Rows are points. Any point is a mix of the corners, with weights that add up to 1. It lies inside the corners' shape when no weight is negative. Is each point inside? If not, which corners have a negative weight?

Corners:
(1): [0.23 0.35]
(2): [-0.08 -0.23]
(3): [-0.47 -0.08]
Points:
[-0.03  0.09] -> inside
[-0.04 -0.12] -> inside
[-0.65 -0.29] -> outside (1)
[0.07 0.13] -> inside

Corners:
(1): [ 0.16  0.32 -0.13 -0.07  0.25  0.22  0.21 -0.73  0.16 -0.05  0.27]
(2): [ 0.22  0.14 -0.01  0.27 -0.39  0.16 -0.22  0.08 -0.11 -0.41 -0.05]
(3): [-0.66 -0.42  0.25  0.35  0.25  0.50  0.16  0.43 -0.22 -0.74  0.60]
(4): [ 0.30  0.01  0.22  0.29 -0.05 -0.20  0.41 -0.14  0.25 -0.03 -0.22]
(5): [ 0.05  0.18  0.19  0.23 -0.02  0.35 -0.17 -0.08  0.05  0.32  0.03]
(6): [ 0.04  0.07 -0.51  0.38  0.37  0.27 -0.44 -0.09  0.36  0.15 -0.14]
(7): [-0.41  0.03  0.15  0.29 -0.22 -0.24  0.06 -0.26  0.43 -0.05  0.04]
(8): [-0.34 -0.30 -0.42 -0.30  0.31 -0.05 -0.34 -0.10  0.25  0.34 -0.33]
(9): [-0.14  0.09 -0.30 -0.27  0.57 -0.36 -0.47  0.16  0.52  0.33  0.02]
(10): [-0.14  0.12 -0.28 -0.06  0.00  0.53  0.24  0.09  0.35 -0.01  0.25]
(11): [-0.70  0.23  0.14  0.41 -0.04 -0.11  0.56  0.35 -0.43 -0.59 -0.13]
(12): [ 0.27 -0.02 -0.74  0.20  0.27  0.33 -0.17 -0.23 -0.06  0.41  0.63]
Points:
[-0.29 -0.10 -0.12  0.06  0.20  0.15 -0.02  0.04  0.09 -0.10  0.10] -> inside
[ 0.03  0.15  0.03  0.23 -0.04  0.22  0.13 -0.05 -0.05  0.00  0.44] -> outside (6, 8)
[-0.16  0.00 -0.13  0.03  0.19  0.14 -0.03 -0.11  0.15 -0.05  0.13] -> inside
[-0.05  0.06 -0.20  0.10  0.19  0.20  0.05  0.02  0.08 -0.05  0.07] -> outside (7)
[-0.15 -0.05 -0.06  0.13  0.14 -0.01 -0.04 -0.06  0.10  0.03 -0.05] -> outside (10)

Corners:
(1): [ 0.04  0.02  0.02  0.17 -0.04 -0.04 -0.17  0.45  0.43 -0.06 -0.26 -0.13
 -0.15  0.00  0.26 -0.20  0.24  0.40 -0.03 -0.37]
(2): [ 0.08  0.24  0.07  0.13 -0.25 -0.15  0.38  0.12  0.16  0.24 -0.08  0.16
 -0.33  0.07  0.09  0.23  0.28  0.08 -0.34 -0.28]
(3): [ 0.04 -0.20  0.01  0.03 -0.63  0.03 -0.05 -0.09  0.20 -0.23 -0.06 -0.08
  0.37 -0.04  0.14 -0.26  0.24 -0.22  0.09  0.28]
(4): [-0.46  0.27  0.34 -0.04 -0.34 -0.18 -0.28  0.13  0.43  0.28 -0.11  0.21
  0.08 -0.08  0.02  0.29 -0.02 -0.22 -0.28  0.23]
(5): [ 0.05 -0.14 -0.31 -0.11 -0.15  0.15 -0.07  0.27  0.09  0.18 -0.18  0.39
  0.26  0.07  0.22 -0.07  0.32 -0.19 -0.32 -0.15]
(6): [ 0.05 -0.01  0.25  0.28  0.03 -0.10  0.02 -0.06  0.07  0.03 -0.17  0.02
 -0.10  0.15  0.07 -0.13 -0.28  0.28 -0.30 -0.12]
(7): [-0.86  0.02 -0.44  0.08 -0.11 -0.02  0.02 -0.06  0.34  0.25 -0.23  0.04
  0.09 -0.47  0.27  0.00 -0.16 -0.03  0.33 -0.01]
(8): [-0.06 -0.13 -0.08  0.19  0.09  0.33  0.10  0.18  0.42  0.16  0.42  0.42
 -0.16 -0.15  0.26  0.21 -0.03  0.16  0.17 -0.03]
(9): [ 0.16 -0.01 -0.10 -1.30  0.12 -0.02 -0.26  0.02  0.24  0.23 -0.20  0.05
 -0.13  0.07  0.09  0.35  0.05  0.06  0.26 -0.38]
(10): [ 0.15 -0.05 -0.04  0.27 -0.01  0.30 -0.13 -0.08  0.27 -0.20 -0.04  0.03
 -0.31 -0.36 -0.30  0.00  0.24  0.00 -0.18 -0.33]
(11): [ 0.16  0.06 -0.25  0.15  0.02 -0.24  0.16  0.03  0.42  0.10  1.51 -0.03
  0.57  0.10 -0.12 -0.11  0.31  0.08  0.18 -0.08]
(12): [ 0.13  0.46 -0.26  0.29  0.06  0.06 -0.01  0.36  0.44 -0.11 -0.15  0.03
 -0.01 -0.23 -0.30  1.05 -0.01 -0.08 -0.18  0.31]
(13): [-0.10 -0.18 -0.18 -0.03  0.07  0.08  0.06  0.29  0.39  0.05  0.05 -0.02
 -0.26 -0.11  0.02 -0.19  0.09  1.25 -0.22 -0.20]
(14): [ 0.03 -0.17 -0.30 -0.48 -0.01 -0.13 -0.17  1.04 -0.78 -0.23 -0.06  0.24
  0.03 -0.02 -0.08 -0.31  0.26  0.62  0.75  0.60]
(15): [-0.02  0.49  0.00 -1.11  0.12  0.54 -0.13  0.09  0.34  0.16 -0.29  0.00
  0.15 -0.10  0.18 -0.19  0.15  0.12  0.12  0.05]
(16): [ 0.18  0.14 -0.31  0.27 -0.23 -0.36 -0.10  0.09  0.42  0.22 -0.19  1.75
 -0.21  0.17  0.21 -0.14  0.05 -0.18  0.15 -0.25]
(17): [ 0.20 -0.05 -0.07  0.21 -0.74  0.02 -0.19  0.12  0.05  0.33 -0.22  0.13
 -0.32 -0.03  0.06 -0.27 -0.57 -0.12 -0.27 -0.22]
(18): [-0.14 -0.14 -0.36 -0.23 -0.06 -0.19  0.17  0.21  0.39 -0.80  0.28  0.13
 -0.17 -0.47  0.32 -0.19  0.09  0.07 -0.25 -0.35]
(19): [-0.05 -0.22 -0.28  0.21 -0.02 -0.31  0.52  0.23  0.41  0.25 -0.20  0.09
  0.23 -0.94  0.28 -0.05  0.26  0.08 -0.34 -0.22]
(20): [-0.06  0.41 -0.24  0.35  0.19 -0.21 -0.12  0.11  0.46  0.27  0.29  0.19
 -0.12 -0.19  0.32  0.38  0.35  0.25 -0.32  0.49]
(21): [ 0.03 -0.25 -0.08  0.23 -0.06 -0.25  0.29  0.22  0.50  0.15 -0.09 -0.07
 -0.21  0.10 -0.18 -0.13  0.18 -0.09 -0.30  0.00]
Points:
[ 0.23  0.21 -0.18 -0.07 -0.15 -0.08 -0.09  0.26  0.21 -0.06  0.31  0.32
  0.14 -0.23  0.12  0.19  0.28 -0.27 -0.02  0.07] -> outside (6, 7, 13, 21)
[-0.09  0.41  0.00 -0.09 -0.36 -0.11 -0.15 -0.45  0.70  0.19 -0.14  0.33
 -0.14  0.28 -0.03  0.20 -0.03 -0.40 -0.49 -0.26] -> outside (1, 8, 14, 19)
[-0.07  0.03 -0.15 -0.02 -0.01 -0.02  0.06  0.17  0.32  0.05  0.09  0.14
  0.03 -0.14  0.09  0.09  0.17  0.13 -0.01 -0.01] -> outside (17)
[ 0.11  0.01 -0.09  0.01 -0.06 -0.06  0.02  0.24  0.30 -0.01  0.06  0.16
 -0.09 -0.07  0.05  0.03  0.16  0.13 -0.17 -0.02] -> outside (7)
[ 0.05  0.01 -0.11 -0.48 -0.02 -0.03 -0.08  0.14  0.22  0.11 -0.07  0.14
 -0.10 -0.04  0.09  0.13  0.09  0.10  0.06 -0.18] -> inside
[-0.09 -0.01 -0.02  0.14 -0.12 -0.03  0.11 -0.15  0.60  0.09  0.09  0.10
 -0.18 -0.23  0.16 -0.10  0.03  0.18 -0.26 -0.35] -> outside (5, 12, 14)
[-0.13  0.05 -0.06 -0.10  0.08  0.06  0.02  0.18  0.34  0.03  0.17 -0.01
  0.01 -0.03  0.07  0.15  0.24  0.16 -0.01  0.04] -> outside (16, 17, 19)

Corners:
(1): [ 0.04  0.24  0.18 -0.05  0.13 -0.16  0.42  0.13 -0.58 -0.41 -0.42 -0.23
  0.16  0.14 -0.04 -0.27 -0.38  0.30 -0.05  0.02]
(2): [-0.24  0.32 -0.70 -0.20  0.24  0.13  0.16  0.30  0.18 -0.42  0.32  0.12
 -0.11 -0.58 -0.41 -0.14  0.02 -0.30  0.09 -0.24]
(3): [-0.14 -0.84 -0.32  0.02 -0.21  0.23  0.28  0.05 -0.24  0.06 -0.30 -0.09
 -0.27 -0.08  0.27 -0.17  0.24 -0.20  0.09 -0.23]
(4): [ 0.24  0.41 -0.05 -0.42  0.34 -0.31  0.69 -0.15  0.59 -0.20  0.00 -0.21
  0.21 -0.39 -0.07  0.10 -0.31 -0.13  0.04 -0.04]
(5): [-0.24  0.21 -0.01 -0.67  0.22  0.27 -0.08  0.36  0.24  0.02  0.05 -0.46
  0.21 -0.01 -0.35  0.13 -0.02 -0.30  0.41 -0.20]
(6): [-0.43  0.04 -0.46 -0.01 -0.15  0.39 -0.29  0.31  0.50 -0.16 -0.06 -0.26
  0.28  0.22  0.33  0.26  0.92 -0.28 -0.31  0.06]
(7): [-0.01 -0.25 -0.23 -0.10  0.40  0.09 -0.31 -0.17  0.28  0.11 -0.02 -0.36
  0.27  0.06  0.10 -0.02  0.14 -0.53 -0.34  0.14]
(8): [-0.73  0.46 -0.01  0.42  0.10 -0.16 -0.24 -0.06  0.00  0.75  0.27 -0.66
  0.11  0.80  0.02  0.24 -0.51 -0.27  0.02 -0.32]
(9): [ 0.21 -0.07  0.10  0.29  0.94 -0.42  0.13  0.23  0.18  0.16 -0.68 -0.10
 -0.13 -0.05  0.14  0.26  0.34 -0.12  0.39 -0.26]
(10): [ 0.42  0.22  0.31 -0.29  0.22  0.53  0.11 -0.13 -0.26 -0.24 -0.76 -0.25
 -0.05 -0.22  0.24 -0.10 -0.16  0.38 -0.55 -0.24]
(11): [ 0.31 -0.02 -0.02  0.53 -0.16 -0.10 -0.37  0.04 -0.24  0.20  0.09 -0.21
  0.18 -0.24 -0.25 -0.13 -0.23  0.15 -0.42 -0.34]
(12): [-0.30 -0.11  0.20 -0.23 -0.28  0.45 -0.36 -0.38 -0.38  0.05 -0.38  0.36
  0.17  0.04  0.42  0.33  0.37 -0.18  0.07  0.22]
(13): [-0.31 -0.36 -0.09 -0.26  0.37 -0.23 -0.17  0.46  0.11  0.21 -0.33  0.18
 -0.16  0.55  0.15  0.26 -0.07 -0.42 -0.20  0.26]
(14): [-0.12 -0.15  0.12 -0.18  0.42  0.19  0.43 -0.13  0.15 -0.20  0.08 -0.08
  0.15  0.38  0.17  0.28  0.22  0.18 -0.59 -0.17]
(15): [ 0.23 -0.06 -0.57 -0.28  0.14  0.06  0.13 -0.15  0.17  0.25  0.06 -0.04
  0.32 -0.40 -0.06 -0.14 -0.03  0.19  0.15  0.38]
(16): [ 0.50  0.08  0.55 -0.12  0.43 -0.16  0.08 -0.08  0.10 -0.36 -0.32  0.23
 -0.24  0.67  0.20  0.01 -0.12 -0.08  0.46 -0.09]
(17): [ 0.16  0.32 -0.18  0.39  0.01 -0.17  0.45 -0.61 -0.44  0.33 -0.43 -0.23
  0.13  0.56  0.21  0.53  0.35 -0.37  0.32 -0.48]
(18): [ 0.54  0.47 -0.55 -0.22 -0.28  0.04 -0.59 -0.05 -0.22 -0.62  0.14 -0.12
  0.17 -0.14  0.35  0.40 -0.28 -0.30  0.53 -0.18]
(19): [ 0.15 -0.58 -0.27 -0.43  0.22 -0.65 -0.34 -0.39 -0.49  0.21  0.02  0.24
 -0.55  0.52  0.26 -0.31 -0.06  0.04 -0.13 -0.06]
(20): [ 0.17  0.38  0.26 -0.03 -0.06 -0.14  0.09  0.08 -0.24 -0.10  0.04 -0.31
  0.02  0.48  0.40  0.46 -0.25 -0.10 -0.09  0.57]
(21): [ 0.55  0.13 -0.23 -0.21  0.45 -0.12 -0.23  0.12  0.12  0.08  0.20  0.20
  0.26 -0.53  0.28 -0.37  0.01 -0.14 -0.01 -0.26]
Points:
[-0.55 -0.34 -0.20 -0.30  0.08  0.10 -0.06  0.48  0.01  0.08 -0.15 -0.27
 -0.19 -0.17  0.11 -0.21 -0.03 -0.32 -0.17 -0.02] -> outside (11, 14, 15, 16, 17, 18)
[ 0.29  0.09 -0.11 -0.13  0.17 -0.10 -0.15 -0.08 -0.06  0.06 -0.12 -0.04
 -0.03  0.01  0.14  0.07 -0.18 -0.24  0.25 -0.07] -> outside (1, 6, 14)
[ 0.00  0.18 -0.23  0.02  0.10 -0.05 -0.09  0.20  0.16 -0.02 -0.05 -0.27
  0.17  0.07  0.03  0.11  0.06 -0.29  0.14 -0.04] -> outside (10, 12, 14, 19)
[ 0.20  0.06 -0.04 -0.16  0.16  0.07  0.03 -0.06 -0.05 -0.12 -0.18 -0.11
  0.10 -0.09  0.11  0.02  0.04 -0.03 -0.05 -0.05] -> outside (8, 13)
[ 0.04  0.34 -0.02 -0.02  0.20  0.06  0.03  0.02  0.07 -0.03 -0.13 -0.22
  0.23  0.11  0.10  0.24  0.03 -0.17  0.02 -0.05] -> outside (3, 19)
[ 0.07  0.18 -0.07 -0.06  0.11 -0.07  0.01 -0.26 -0.07  0.01 -0.09 -0.24
  0.00  0.24  0.11  0.26  0.05 -0.10  0.05 -0.06] -> outside (1, 3, 13, 21)
[-0.01  0.02 -0.09 -0.13  0.22 -0.02  0.08  0.00  0.06  0.07 -0.10 -0.11
  0.08  0.06  0.06  0.06  0.02 -0.09 -0.05  0.02] -> outside (18)
[-0.09  0.04 -0.17 -0.05  0.20 -0.04 -0.07  0.03  0.10  0.08 -0.02 -0.12
  0.05  0.12  0.10  0.15  0.09 -0.24  0.08 -0.09] -> outside (1, 10)
[ 0.08 -0.10  0.04  0.16  0.09 -0.11 -0.02 -0.13 -0.26  0.08 -0.30 -0.18
  0.07  0.29  0.40  0.16  0.03 -0.06 -0.29 -0.09] -> outside (2, 5, 15, 16)

Corners:
(1): [ 0.25 -0.38  0.20 -0.09 -0.26 -0.41 -0.06 -0.11 -0.36  0.25  0.01  0.18
  0.27  0.34  0.02  0.29  0.41 -0.39  0.31  0.24]
(2): [ 0.00  0.09 -0.07  0.44 -0.30 -0.08  0.23 -0.41  0.13 -0.03 -0.41  0.19
 -0.02 -0.13  0.26 -0.01  0.24 -0.29  0.15 -0.17]
(3): [ 0.08 -0.20 -0.12 -0.23 -0.41  0.29  0.09  0.32 -0.23  0.27  0.13 -0.10
  0.29  0.07 -0.33  0.23  0.09 -0.07 -0.61  0.35]
(4): [ 0.25 -0.09 -0.14  0.02 -0.17  0.58 -0.23  0.01 -0.34  0.03  0.22  0.01
  0.06  0.23  0.46  0.12  0.09  0.17 -0.09  0.20]
(5): [ 0.25  0.37 -0.22 -0.24  0.15 -0.24 -0.01  0.30  0.38 -0.29 -0.18  0.27
 -0.15 -0.28 -0.16  0.22 -0.16 -0.01  0.01 -0.09]
(6): [ 0.15  0.08  0.11 -0.04 -0.01 -0.24 -0.16  0.38 -0.31  0.09  0.18  0.25
 -0.20  0.08  0.39  0.37  0.08 -0.41 -0.51  0.35]
(7): [ 0.32  0.03  0.00 -0.32  0.43  0.18  0.34  0.48  0.51 -0.51  0.47  0.44
  0.42 -0.39  0.44 -0.45 -0.34 -0.12  0.12  0.06]
(8): [-0.10 -0.40  0.03 -0.29 -0.14 -0.01 -0.40  0.05 -0.13 -0.21  0.08  0.11
  0.37 -0.03 -0.28  0.35 -0.15 -0.39 -0.24  0.37]
(9): [ 0.11 -0.34  0.26 -0.37 -0.35  0.27  0.23  0.14 -0.26 -0.09 -0.03 -0.20
 -0.13 -0.08 -0.36 -0.01 -0.39 -0.07 -0.59 -0.14]
(10): [-0.44 -0.01 -0.14 -0.23 -0.06  0.28  0.28  0.32 -0.25 -0.38  0.41 -0.07
  0.52  0.30 -0.29 -0.37  0.45 -0.11 -0.08  0.03]
(11): [ 0.24  0.23  0.19 -0.06 -0.17 -0.31 -0.36  0.06  0.43 -0.08 -0.27  0.18
  0.07 -0.04  0.26 -0.05  0.01 -0.51  0.18 -0.17]
(12): [-0.20  0.36  0.05  0.12  0.14  0.06 -0.13 -0.28  0.23  0.11 -0.32 -0.01
 -0.26  0.28  0.41  0.44 -0.42 -0.03 -0.22 -0.14]
(13): [-0.38 -0.68 -0.44  0.26  0.28  0.60  0.38  0.46 -0.23 -0.15  0.09 -0.04
  0.12  0.36 -0.34 -0.43  0.11  0.67 -0.46 -0.11]
(14): [-0.21 -0.37 -0.19  0.35 -0.31  0.51  0.21 -0.19  0.12 -0.21  0.48  0.04
 -0.19  0.38 -0.23  0.11 -0.36  0.62 -0.63  0.00]
(15): [ 0.03  0.05 -0.37  0.26  0.20  0.00 -0.07 -0.18 -0.01 -0.41  0.02 -0.03
  0.43  0.14 -0.09 -0.21 -0.12  0.16 -0.01  0.05]
(16): [ 0.25 -0.54  0.07  0.48  0.02  0.04 -0.05 -0.24  0.18  0.25 -0.20 -0.20
 -0.43  0.44 -0.15  0.60  0.15 -0.20  0.11  0.26]
(17): [-0.06  0.21 -0.29  0.26  0.40 -0.44 -0.16 -0.42  0.12  0.22  0.35  0.30
 -0.18  0.34  0.38  0.39  0.46 -0.09 -0.22 -0.54]
(18): [ 0.42 -0.10 -0.38 -0.19 -0.40  0.06 -0.31  0.31 -0.13 -0.34 -0.02 -0.02
  0.38  0.03  0.53  0.00 -0.52 -0.48  0.30  0.28]
(19): [-0.15  0.32  0.11  0.34  0.11 -0.29 -0.38 -0.11  0.04 -0.02 -0.21 -0.12
  0.01  0.37  0.53  0.91 -0.01 -0.04 -0.43 -0.37]
(20): [-0.49 -0.59 -0.18  0.09  0.04  0.09  0.20 -0.09  0.12  0.14  0.30 -0.35
 -0.02 -0.11 -0.11 -0.55  0.12  0.61  0.31 -0.19]
(21): [-0.16  0.20  0.03  0.11 -0.30 -0.06  0.08  0.40 -0.31  0.31  0.13  0.01
  0.47 -0.34 -0.38 -0.36 -0.06  0.03  0.39 -0.34]
Points:
[ 0.26  0.10  0.13  0.27  0.13 -0.34 -0.33 -0.13  0.24 -0.05 -0.38  0.26
 -0.42  0.38  0.63  1.01 -0.30 -0.36 -0.49 -0.23] -> outside (3, 4, 10, 15, 20, 21)
[ 0.03 -0.08 -0.05 -0.01 -0.02 -0.04 -0.05  0.07 -0.01 -0.03  0.00  0.00
  0.13  0.05  0.10  0.04  0.05 -0.13  0.04 -0.01] -> outside (14)
[-0.04 -0.05 -0.02  0.01  0.04  0.03  0.01  0.08  0.00  0.01  0.02  0.04
  0.08  0.07 -0.02  0.05  0.08 -0.03 -0.14 -0.03] -> outside (14, 18)
[ 0.29  0.03 -0.07 -0.08 -0.15  0.26 -0.02  0.25  0.16 -0.04  0.07  0.24
 -0.06 -0.05  0.13  0.11 -0.26 -0.22 -0.32  0.09] -> outside (1, 10, 15, 19, 20)
[ 0.02 -0.19 -0.10 -0.01 -0.07  0.12 -0.02  0.10 -0.13 -0.09  0.17  0.04
  0.16  0.09  0.01  0.13 -0.01  0.01 -0.16  0.10] -> outside (11, 12)
[ 0.18  0.13 -0.16  0.29  0.12 -0.07 -0.22 -0.12 -0.01 -0.01  0.02  0.24
  0.01  0.18  0.43  0.38 -0.01 -0.07 -0.03 -0.03] -> outside (3, 9, 10, 11, 20)
[-0.05 -0.18 -0.12  0.02  0.00  0.07  0.06  0.09 -0.09 -0.01  0.18 -0.01
  0.08  0.19 -0.09  0.17 -0.01  0.06 -0.27  0.03] -> outside (2, 4, 11)
[ 0.05  0.19  0.10  0.28  0.39 -0.23 -0.15 -0.42  0.49 -0.24  0.14  0.30
  0.02  0.22  0.72  0.29  0.12 -0.23  0.08  0.02] -> outside (3, 5, 9, 13, 18, 21)
[-0.16 -0.55 -0.31 -0.36 -0.16  0.37  0.13  0.49 -0.68 -0.17  0.83  0.06
  0.62  0.07 -0.31 -0.46  0.02  0.23 -0.39  0.28] -> outside (2, 5, 11, 12, 16, 19)

Corners:
(1): [-0.11  0.58  0.58  0.06 -0.06 -0.49  0.12 -0.12  0.14  0.07 -0.09 -0.27
 -0.12 -0.09 -0.10 -0.01  0.21  0.31  0.07  0.36]
(2): [ 0.08 -0.06 -0.23  0.18  0.20 -0.64 -0.13 -0.45  0.00 -0.46 -0.13  0.23
 -0.18 -0.27 -0.07  0.14 -0.23  0.35  0.14  0.14]
(3): [ 0.16 -0.32 -0.20 -0.21  0.16  0.38  0.34  0.21  0.20  0.32  0.36  0.30
  0.02 -0.18 -0.31  0.52 -0.17  0.04  0.14  0.65]
(4): [-0.06 -0.26 -0.37  0.33  0.36  0.16 -0.24  0.52  0.17  0.18 -0.13 -0.07
  0.28 -0.12 -0.24  0.15  0.03  0.34  0.17  0.57]
(5): [-0.01 -0.26 -0.32  0.05  0.22  0.16  0.21  0.25  0.26  0.20 -0.28 -0.18
  0.37 -0.07 -0.45  0.46  0.10 -0.26  0.14 -0.15]
(6): [ 0.81  0.29  0.45 -0.20  0.31  0.12  0.21  0.28 -0.18  0.05 -0.12  0.04
  0.16  0.29 -0.24  0.34 -0.04  0.25 -0.36 -0.06]
(7): [ 0.57 -0.21 -0.05 -0.02  0.14  0.42 -0.58  0.34 -0.06  0.09  0.04 -0.35
  0.00 -0.29 -0.40 -0.27 -0.75  0.06  0.32  0.22]
(8): [ 0.21  0.45 -0.16 -0.03  0.07 -0.21  0.22  0.43 -0.19  0.17  0.40 -0.09
 -0.11  0.30 -0.20  0.35 -0.20  0.37  0.25 -0.08]
(9): [ 0.08 -0.11 -0.21 -0.09  0.38 -0.04  0.50  0.18  0.28  0.34 -0.37 -0.08
 -0.25 -0.07 -0.07  0.30  0.12  0.43  0.09 -0.06]
(10): [-0.13 -0.14  0.64  0.57 -0.08  0.26 -0.06  0.50 -0.05  0.32  0.14  0.14
 -0.06 -0.30  0.16  0.35  0.01  0.00  0.27 -0.08]
(11): [ 0.15 -0.45 -0.24  0.70 -0.23  0.21  0.39 -1.00  0.24  0.13 -0.12  0.32
 -0.06  0.31  0.09 -0.35  0.02  0.22  0.24  0.11]
(12): [-0.11 -0.40  0.07  0.19 -1.23 -0.07  0.27  0.15 -0.11  0.12  0.10 -0.28
  0.91  0.05  0.28  0.19 -0.20  0.23  0.27  0.22]
(13): [ 0.06  0.20 -0.09 -0.12  0.30 -0.28 -1.25  0.26  0.20 -0.12 -0.18 -0.16
 -0.17  0.22  0.23  0.33 -0.09  0.06 -0.24 -0.20]
(14): [ 1.19  0.25  1.06 -0.04  0.34 -0.10  0.24  0.31  0.30  0.05  0.56 -0.10
 -0.21  0.29  0.09 -0.05  0.28  0.04  0.29  0.46]
(15): [-0.19 -0.34 -0.07  0.05  0.34  0.20  0.24 -0.05 -0.34  0.21 -0.12 -0.21
 -0.29 -0.23 -0.09 -0.17  0.09 -0.13  0.09 -0.04]
(16): [ 0.21  0.31 -0.28 -0.18  0.19  0.21  0.18 -0.09  0.35 -0.27 -0.14  0.45
  0.66 -0.21  0.15  0.02  0.08 -0.26 -0.21 -0.09]
(17): [-0.16 -0.33 -0.08  0.24  0.26  0.44 -0.24  0.28  0.21 -0.76 -0.28  0.16
 -0.06 -0.26  0.00  0.41 -0.03 -0.06  0.05  0.03]
(18): [-0.15 -0.18  0.01 -0.10 -0.27  0.06  0.40  0.46  0.20  0.07  0.31  0.54
  0.08  0.00 -0.21 -0.01 -0.38 -0.09 -0.23  0.53]
(19): [ 0.23 -0.28 -0.24  0.24 -0.66  0.28  0.08  0.03 -0.30 -0.20 -0.01  0.49
 -0.25 -0.28 -0.17 -0.10  0.03  0.05  0.06 -0.12]
(20): [-0.16 -0.10  0.84 -0.09  0.33  0.09  0.08  0.19  0.20  0.16  0.18  0.23
 -0.01 -0.41 -0.27 -0.04  0.34  0.49 -0.07  0.07]
(21): [ 0.06 -0.37 -0.41  0.20  0.32  0.37  0.40  0.24 -0.07  0.19 -0.05 -0.13
 -0.33 -0.31 -0.20  0.31 -0.02  0.28 -0.93 -0.42]
Points:
[ 0.16 -0.03 -0.02  0.02  0.16  0.05 -0.02  0.10  0.11 -0.06 -0.07  0.09
  0.07 -0.10 -0.08  0.17 -0.06  0.10 -0.01  0.06] -> inside
[ 0.07 -0.03 -0.10  0.07  0.17  0.07  0.00  0.03  0.07  0.13 -0.05  0.13
 -0.02 -0.13 -0.14  0.07 -0.09  0.11 -0.03  0.05] -> outside (12, 14, 17)
[ 0.10  0.00  0.67  0.00  0.10 -0.12  0.07  0.42  0.15  0.12  0.33 -0.15
 -0.19 -0.15  0.01  0.21 -0.03  0.07  0.18  0.19] -> outside (4, 6, 11, 16, 19)
[ 0.17 -0.07  0.02  0.02  0.03  0.05  0.13  0.08  0.09  0.02  0.02  0.05
  0.04 -0.07 -0.11  0.08 -0.03  0.15  0.01  0.13] -> outside (10)
[ 0.26  0.09 -0.01 -0.02  0.41  0.01  0.00  0.14  0.13 -0.08 -0.08  0.08
 -0.23 -0.04 -0.20  0.01 -0.03  0.12 -0.07  0.04] -> outside (3, 10, 12)
[ 0.07  0.04  0.11 -0.01  0.28  0.04 -0.08  0.38  0.13 -0.12 -0.08 -0.08
  0.13 -0.12 -0.06  0.31 -0.03  0.07 -0.05  0.01] -> outside (3, 11, 19)
[ 0.07 -0.12 -0.04  0.04  0.01  0.20  0.07  0.20  0.14  0.07  0.01  0.00
  0.05 -0.07 -0.08  0.08  0.02  0.08  0.07  0.10] -> outside (2, 6, 10)
